Every row gives one point. Each copy is the shape, with its points in the same order, stretched, turned, moved and blurred by noise. Say if it was mirrored as well.

Shape (8 x 2)
-0.10,0.33
0.01,0.47
0.75,0.49
0.00,-0.12
-0.26,-0.58
0.11,-0.36
-0.85,-0.89
-0.24,0.22
Copy 1 (8 x 2)
-0.35,-0.12
-0.27,-0.20
0.18,-0.41
-0.19,0.18
-0.19,0.52
0.00,0.30
-0.48,0.87
-0.41,0.07
Copy 1 is: mirrored
Copy 2 (8 x 2)
-0.21,-0.04
-0.45,-0.08
-0.83,0.65
0.17,0.27
0.54,0.32
0.22,0.50
1.18,-0.10
-0.05,-0.15
Copy 2 is: only turned

Shape (10 x 4)
-0.29,-0.61,-0.03,-0.12
-0.25,1.01,-0.33,0.07
-0.11,-0.49,0.44,-0.68
-0.14,-0.65,-0.15,-0.05
0.89,-0.43,-0.08,0.06
-0.28,1.13,0.17,0.28
0.12,-0.71,0.20,0.28
-0.32,-0.18,-0.07,0.03
-0.05,0.09,0.75,-0.39
0.51,-0.62,0.02,0.19
Copy 1 (10 x 4)
0.24,-0.13,0.08,0.54
-0.43,0.67,0.00,-0.21
0.34,-0.38,0.76,0.50
0.26,-0.06,0.01,0.51
0.74,-0.06,-0.13,-0.12
-0.44,0.37,-0.08,-0.38
0.38,-0.37,-0.12,0.27
0.04,0.01,0.01,0.31
0.15,-0.51,0.69,-0.05
0.57,-0.19,-0.21,0.06
Copy 1 is: mirrored
Copy 2 (10 x 4)
0.21,0.39,-0.15,-0.68
-0.44,-0.48,0.58,0.87
-0.12,0.77,-0.24,-0.12
0.14,0.30,-0.36,-0.80
-0.12,-0.30,-0.67,-0.06
-0.10,-0.81,0.41,1.05
0.56,-0.25,-0.64,-0.67
0.12,0.17,-0.05,-0.44
0.04,0.19,-0.15,0.66
0.22,-0.20,-0.62,-0.41
Copy 2 is: only turned
Copy 3 (10 x 4)
0.09,0.45,0.25,-0.15
-0.84,-0.60,-0.19,-0.19
0.27,0.56,0.86,-0.69
0.11,0.50,0.16,0.08
0.70,-0.02,-0.16,-0.01
-0.60,-0.25,-0.20,-0.85
0.42,0.59,-0.02,-0.37
-0.25,0.37,0.21,-0.18
0.25,0.39,0.56,-1.23
0.48,0.39,-0.04,-0.14
Copy 3 is: only turned

Shape (12 x 6)
0.38,0.72,-0.34,0.48,0.53,0.48
0.39,0.50,-0.58,0.16,0.72,0.10
0.62,0.24,-0.09,0.55,0.85,-0.04
0.24,-0.08,-0.12,-0.46,-0.33,0.31
-0.22,-0.29,0.06,-0.51,-0.17,0.73
0.11,0.12,0.10,0.00,-0.45,0.33
0.12,0.26,0.34,-0.37,0.16,0.30
0.23,0.30,0.07,-0.20,-0.73,0.36
0.58,0.58,-0.19,-0.05,0.57,0.18
-0.53,0.45,0.26,-0.30,-0.04,0.09
0.28,0.05,-0.05,-0.14,-0.55,0.21
-0.30,-0.35,-0.10,-0.37,0.09,-0.02
Copy 1 (12 x 6)
-0.12,-0.82,0.11,0.26,0.65,-0.56
-0.58,-0.53,0.34,-0.18,0.92,-0.19
0.00,-0.81,1.17,-0.02,0.84,-0.04
-0.65,0.36,-0.25,-0.22,-0.22,-0.59
-0.05,0.70,-0.63,-0.19,-0.17,-0.85
-0.09,-0.14,-0.34,0.13,-0.46,-0.58
0.03,0.47,0.03,0.19,0.30,-0.29
-0.41,0.00,-0.67,0.32,-0.57,-0.75
-0.51,-0.24,0.45,0.07,0.84,-0.29
0.48,0.39,-0.85,0.12,0.15,0.20
-0.54,-0.10,-0.28,0.04,-0.50,-0.60
-0.01,0.46,-0.20,-0.60,0.11,0.14
Copy 1 is: only turned
Copy 2 (12 x 6)
0.70,0.32,-0.55,-0.51,-0.26,0.22
0.77,0.05,-0.75,-0.34,0.25,-0.13
0.92,0.31,-0.66,-0.04,-0.13,-0.37
-0.08,-0.44,0.21,-0.80,0.25,-0.34
-0.55,-0.95,0.38,-0.84,-0.18,-0.05
-0.12,-0.06,0.24,-0.58,-0.11,0.00
-0.25,-0.26,-0.01,-0.76,-0.16,-0.47
-0.17,0.00,0.38,-0.83,-0.06,-0.05
0.53,0.10,-0.61,-0.63,0.10,-0.49
-0.77,-0.20,0.00,-0.49,-0.28,0.05
0.01,-0.05,0.30,-0.66,0.08,-0.19
-0.37,-0.65,0.12,-0.29,0.08,-0.17
Copy 2 is: mirrored
Copy 3 (12 x 6)
0.80,-0.47,-0.06,0.20,-0.53,-0.75
0.44,-0.65,0.20,0.40,-0.72,-0.72
1.02,-1.14,0.39,0.19,-0.26,-0.31
-0.06,0.22,-0.18,-0.21,-0.38,0.27
-0.08,0.22,-1.19,-0.07,-0.58,0.31
0.16,0.44,-0.12,-0.32,0.04,0.09
0.33,-0.42,-0.45,-0.53,-0.16,-0.48
0.12,0.71,0.05,-0.61,0.03,0.05
0.66,-0.77,0.18,-0.13,-0.57,-0.77
-0.25,0.20,-0.69,-0.21,0.10,-1.01
0.03,0.44,0.17,-0.40,-0.09,0.28
-0.44,-0.04,-0.52,0.30,-0.31,0.01
Copy 3 is: only turned
